Each row is a point. The points of each table are mixes of a few directions, plus a little noise. How many directions does each table use, and how many do they share? Where both have some left over, give the other angles between the two spaces (their principal angles), to ten degrees, smallest first.

First (7 x 2):
[[  2   1]
 [ 16   5]
 [ 17   5]
 [-60 -18]
 [ -1   0]
 [ 14   4]
 [ 10   3]]
Second:
[[ 34  10]
 [-35 -11]
 [  9   3]
 [ -8  -3]]
Directions: first 1, second 1, shared 1

First, 6 rows:
[[ -4 -13 -19   1  -1   0]
 [  2  36  50  -2   0   0]
 [  8  -8   2   6  -4  28]
 [ 60  -4  17   1  34  10]
 [-52   5 -30  -9 -12 -59]
 [-16 -15 -20   5 -16  22]]
Second, 6 rows:
[[ 12  16  -9  23 -19   3]
 [ -2 -42  50 -50  15 -15]
 [  1 -15 -32 -32  -9  13]
 [-16 -18   9 -18  24  -5]
 [  4  43 -12  23  -2   9]
 [  1  17  -8  56  -7  -7]]
Directions: first 3, second 4, shared 1; angles 70, 80

First:
[[-60 -12   3  49  -6  -6  56 -33  20]
 [ 18   4  -1 -15   2   2 -18  10  -6]
 [ 22   4  -1 -18   2   2 -20  12  -8]
 [ 21   4  -1 -17   2   2 -20  12  -7]
 [  5   1   0  -4   0   1  -4   3  -2]
 [ 10   2  -1  -8   1   1  -9   5  -3]
 [ 20   4  -1 -17   2   2 -19  11  -7]
 [-21  -4   1  17  -2  -2  20 -12   7]
 [-15  -3   1  12  -2  -2  15  -8   5]]
Second:
[[ -5   3  15  22  26   0  10  -4  27]
 [ -1   7 -23  14 -23   3   1  13 -26]
 [  3   2  -3  22  11 -14   4   4  -3]
 [  6   8   2  10  10   6  -4   7   8]
 [  9   4 -18   7 -12  -7  -5  12 -25]
 [  7  -2   2   3   9 -13  -3   1  -3]
 [  0  -1  22 -11  20  10  -2  -8  29]
 [ 15   1  -2  11  14 -18  -8   9  -9]
 [ -9 -24  12 -40 -10 -13   3 -24  -2]
 [-23   1  -5 -37 -45  49   4 -10   5]]
Directions: first 1, second 4, shared 1

First (11 x 14):
[[ 13 -33  -7  22   9  -4  23   2  27   0   7   6  -5   5]
 [ 14   0   6  -6   9 -11  -2   1  -3  15  -7   5  -4 -10]
 [ 23   4  27 -26  18  -7 -53 -13  22  29  16   1   7 -29]
 [  0  -6  -5   4   0  -2   9   2   1   2  -3   0  -5   6]
 [ -3 -23  -8  12   2   3   8  -2  22   2  10  -3  -5  11]
 [-32  -5  -9 -11  -9  15 -30 -11  20   9  16 -26  -3  21]
 [ 10 -13  -1  17   4  -1  18   4   7 -14   5  10   4  -3]
 [ -4  27   5   1 -13   8   5   5 -30 -27  -6   9  13  -8]
 [  3  -6   3  -2   4  -1  -8  -3  11   6   5   1   0  -3]
 [-14  41   0  13 -27  15  28  14 -53 -60  -9  14  24  -2]
 [-11  10 -12 -22   2 -14   0  -1 -21  41 -32 -17 -25  11]]
Second, 8 rows:
[[-45 -12 -34  14 -14  -7  49   1 -20  13 -40 -46 -22  55]
 [  9   3   0  -6   2   2  -8   4   1   1   5  16  -4 -10]
 [ 26   9   2 -18   7   6 -22  10   0   5  12  41 -12 -26]
 [  9   5  -1 -10   2   2  -8   6  -4   6   2  18 -10 -11]
 [ -8  -1   7   7  -1  -4   2  -8   2  -3  -2 -21  12   5]
 [ -6  -7   7  14  -2   0   4  -8   9 -13   5 -17  18   4]
 [  6 -10 -15   7  -5  14   9  13   7 -15  14  30 -12   0]
 [  9  13  34  -8  10 -11 -28 -17   5   5   3 -22  29 -19]]
Directions: first 4, second 3, shared 2; angles 70

First:
[[-22 -20 -26  16 -12  -1 -29   6  12 -16   7  -5  -6  -6   6 -33   3  -2
   -4  26 -16  13 -11  -1]
 [ 14  10  16  -6   6   3  10  -5  -1   8   1   1   1  -2  -3   7  -2  -5
    3 -13   0   2   2  -1]
 [ 13  19  19 -22  12  -5  40   1 -25  14 -21  11  11  21  -8  60  -1  17
    5 -24  39 -34  22   7]
 [ -9 -14 -22  20  -2   3  12  -5  -7  16  16 -11  -1   7  15  13   3  24
   -7 -10   1 -14  -6  -9]
 [ 10  11  21 -12   0   0 -21   2  15 -16  -6   6  -3 -15 -12 -31  -3 -30
    6  12 -15  26  -2   5]
 [ -6  -1  -7  -2   1  -4  15   3 -13   5  -7   3   3  13   2  27   2  18
   -1  -5  20 -21   9   2]
 [  5   4  11  -5  -1   1 -17   1  12 -11  -1   2  -3 -12  -7 -25  -2 -21
    3   9 -14  19  -4   2]
 [ -5 -10 -11  12  -4   3 -10  -2   7   0  12  -6  -4  -6   6 -18   1   0
   -3   4 -15   9 -10  -5]]
Second, 8 rows:
[[  5  10  15 -29   9  -5  -1  12  12 -11 -28  23   5 -13   3   0   8 -30
  -24   9  22   1  11   1]
 [ -5   0   4   1   7  11  10   7 -14   4   3  -6  -3   1   3   5 -20  15
   25   5 -10   1   0  15]
 [  3 -11   2   0   8  -5  -8  -5   7 -11 -11  15  18 -12   7 -10   1 -16
  -20   1   3 -12  -1 -15]
 [ -6   1 -13  18 -13   7   6  -4 -10  16  27 -26 -18  15  -4   5  -3  29
   26  -5 -16   9  -8   8]
 [ 10  22   9 -29  -2  -1  32   6 -17  14  -2  -1  -3  19  -8  25   3  19
   25 -10   6 -17   2  10]
 [ -4 -10  -1  42  -8  -2 -24 -18  -7  -7  15 -19  -2   9 -18   0 -13  13
   17  -6 -10  13   5   4]
 [  1  15  -5 -28  -7  -3  10  12  14  10  -5   5 -15  -1   7   1  25 -12
  -19   4  13   7  -2  -1]
 [ -4 -26 -10  25   5  -4 -26 -12  14 -15   0   8  17 -18  11 -26   0 -18
  -30   3  -7  -2  -7 -23]]
Directions: first 3, second 5, shared 1; angles 40, 90

First:
[[  3  -6  -2  -2  -2  -3   6  -6   3   2   0  -4   3   3   0   3   1  -1
   -1  -5   2  -3   0  -2   0   1  -3  -2   2   0   1   5]
 [  8 -19  -7  -6  -9  -8  20 -15   8   3   0  -9  11  10  -1   7   4  -3
   -5 -12   8  -9   0  -5  -1   1  -7  -7   6   1   3  14]
 [-23  55  20  19  25  21 -60  47 -26  -9   0  26 -31 -29   2 -23 -14  10
   13  34 -19  27  -1  15   1  -3  19  22 -19  -3  -7 -41]
 [ -3   8   2   3   4   3  -8   6  -4  -1   1   4  -4  -4   1  -3  -3   1
    2   6  -3   3   0   1   0   0   2   3  -3   0  -1  -7]
 [  7 -16  -5  -6  -7  -6  18 -15   8   3   0  -8   9   9  -1   7   4  -3
   -4 -11   5  -8   0  -4   0   1  -5  -6   6   1   2  12]
 [ 11 -27 -10  -9 -12 -10  30 -23  13   6   0 -13  15  14  -2  11   6  -5
   -7 -17  11 -14   0  -8   0   2 -10 -11   9   2   3  20]
 [  3  -9  -3  -4  -4  -3   9  -7   4   1   0  -4   5   5   0   3   2  -1
   -2  -5   3  -4  -1  -1   0   1  -3  -4   3   0   1   7]
 [  4 -10  -3  -3  -5  -3  10  -8   4   2   0  -4   5   5   0   4   2  -2
   -2  -6   3  -4  -1  -3  -1   1  -3  -4   3   1   1   7]
 [-10  24   9   9  11   9 -26  19 -11  -4   0  12 -13 -13   1 -10  -6   4
    5  15  -8  12   0   6   1  -1   9  10  -8  -1  -3 -18]]
Second:
[[  3   2  -4   2   8  -7   4  -4  -9 -11   4  -3  -9  -7   8   2   2   4
   13  -1   3   2   1  -5  -7   8   2  -4  -2   1  11   3]
 [  4  -1  -2   1   1  -9   2  -3   1  -2   0  -1   2   0   1   3  -1  -1
    3  -4   2   0   1  -3  -2   3   3  -1  -2   3   7   4]
 [ -4   0  -5  -1   7  17  10  -5 -17 -11   6  -4 -20  -9  12  -4  11   9
   13   7   1   2  -1  -3  -8   3 -10  -9   6 -10   0  -2]
 [-12  19  25   5 -17   3 -46  34  31  35 -18  22  33  16 -34  -9 -24 -16
  -43   9 -16   3  -3  22  28 -22  17  29  -9   9 -30 -20]
 [  2 -11 -12  -4   6  11  25 -16 -16 -15   9 -11 -19  -7  16   1  16  10
   18  -1   6  -3   0  -9 -13   7 -14 -16   9 -10   7   7]
 [ -1   2   1   1   1   1  -2   1  -1   0   0   1  -1  -1   0  -1   0   0
    1   1  -1   1   0   0   0   0   0   0   0   0   0  -1]
 [  3  10  -5   6  16 -12  -1  -1 -17 -19   6  -1 -16 -15  13   1   0   7
   24   0   3   7   2  -7 -12  13   7  -3  -8   2  20   0]
 [  0 -15   5  -7 -22   3   2  -1  27  25  -9   0  28  22 -19   3  -4 -12
  -31  -6  -2 -11  -2   7  16 -14  -4   6   7   2 -20   4]
 [  4  -5  -3  -1   0  -7   6  -5   1  -2   1  -3   2   1   2   4   1  -1
    2  -5   3  -2   1  -3  -2   3   0  -3   0   2   5   5]]
Directions: first 1, second 3, shared 1

First (8 x 32):
[[-13 -27 -38  40   5 -13 -19  -4  52 -45 -27   2   4 -31  12 -13 -17  37
  -32   5  16 -20  -6  -1  13  15   2   5 -32  -6 -10  23]
 [-11 -20 -29  30   3 -10 -14  -3  40 -35 -20   2   2 -22   9 -10 -13  29
  -24   4  13 -16  -4  -1  10  11   2   4 -25  -5  -8  17]
 [  4   8  10 -10  -1   3   5   1 -13  11   7  -1  -1   8  -3   3   4 -10
    8  -2  -4   5   2   0  -4  -4   0  -1   8   2   3  -6]
 [ 15  31  43 -46  -5  15  21   6 -60  53  31  -2  -4  34 -15  15  18 -43
   36  -6 -18  23   7   1 -15 -16  -2  -5  37   6  12 -26]
 [ 13  29  41 -43  -6  14  21   5 -56  49  30  -2  -4  33 -14  13  19 -40
   34  -6 -18  22   6   1 -13 -16  -1  -5  35   6  11 -24]
 [  1   2   3  -3   0   0   2   1  -5   4   1   0   0   2  -1   1   2  -2
    2   0  -2   2   1   0   0  -1   0  -1   2   1   1  -2]
 [ -6 -11 -16  17   2  -6  -8  -2  22 -19 -12   1   1 -13   5  -5  -7  16
  -13   2   7  -8  -3  -1   5   7   1   3 -14  -2  -4  10]
 [ -5 -11 -15  16   2  -6  -8  -2  21 -18 -11   1   2 -12   5  -5  -7  14
  -13   2   6  -8  -3  -1   5   6   1   2 -13  -2  -5   9]]
Second, 11 rows:
[[  4 -19 -45   0  -8 -12   4 -17   2 -13  15   5   3 -14  25 -32 -19  20
    4   9 -19  -8   4   9 -14   9  -9  -2 -10  10 -15  17]
 [-13   0  27 -10  15   0 -10   8  16  -3 -21 -19  -9  22 -11  15   9 -18
  -11   7  17  -3  -9 -13   7 -12  15 -12   6 -34   2  -9]
 [  7  20  47   4  11  32   8 -11 -29  15 -10 -22   0  26 -10  14  -1 -40
   -3   1   1  38  -7  15  -1  16  -3  -2  23 -23   4 -27]
 [ -9  17  55   2  17  16  -5   7  -1   6 -27 -24  -4  26 -18  26  16 -33
  -13   2  21  24  -9  -5  13   5   9  -9  13 -34  13 -19]
 [  1 -17 -54  14 -13 -22   1 -13  13 -15  24  19   5 -35  31 -34 -13  43
    1  12 -18 -15   4  10  -2   8  -7  -3 -16  20  -9  33]
 [  0   3  33 -28  12  15  -2   9  -8  10 -21 -18  -8  38 -26  24   1 -39
    3  -7  12  -4  -4 -12  -8 -19   9   2  12 -22  -4 -31]
 [ -2 -11 -47  11 -12 -24  -4  -6  22  -8  33  27   0 -37  24 -24  -7  51
    4  13 -17 -35  -1   6   7 -15   4  -2  -9  18  -7  37]
 [  3 -13 -21  -2  -7  -9   3   6  -4 -13 -18  -2   7  -1   1  -7   3  -5
    0 -18   7  18  15  -9 -13  27 -15   9 -22  22   2  -2]
 [ 11  -3 -23  -6 -11   0   7  -7 -12   7  24  17   2 -10   5 -11 -15  13
   15  -1 -19 -19   2  10 -10 -13  -5   9   3  21 -11   3]
 [  6  -3 -28   6 -18 -15   3  15   0  -1   9  27   9 -25  -1  -1   7  25
   11 -20  -2  -8  16  -6   0   3 -11  17 -19  47   8  12]
 [ -8  26  55   9  13  16  -5  10   0  15 -11 -10  -5  13 -18  30  19 -19
  -10   2  16  13 -10  -2  22  -8  13  -5  19 -24  18 -12]]
Directions: first 1, second 5, shared 0; angles 30
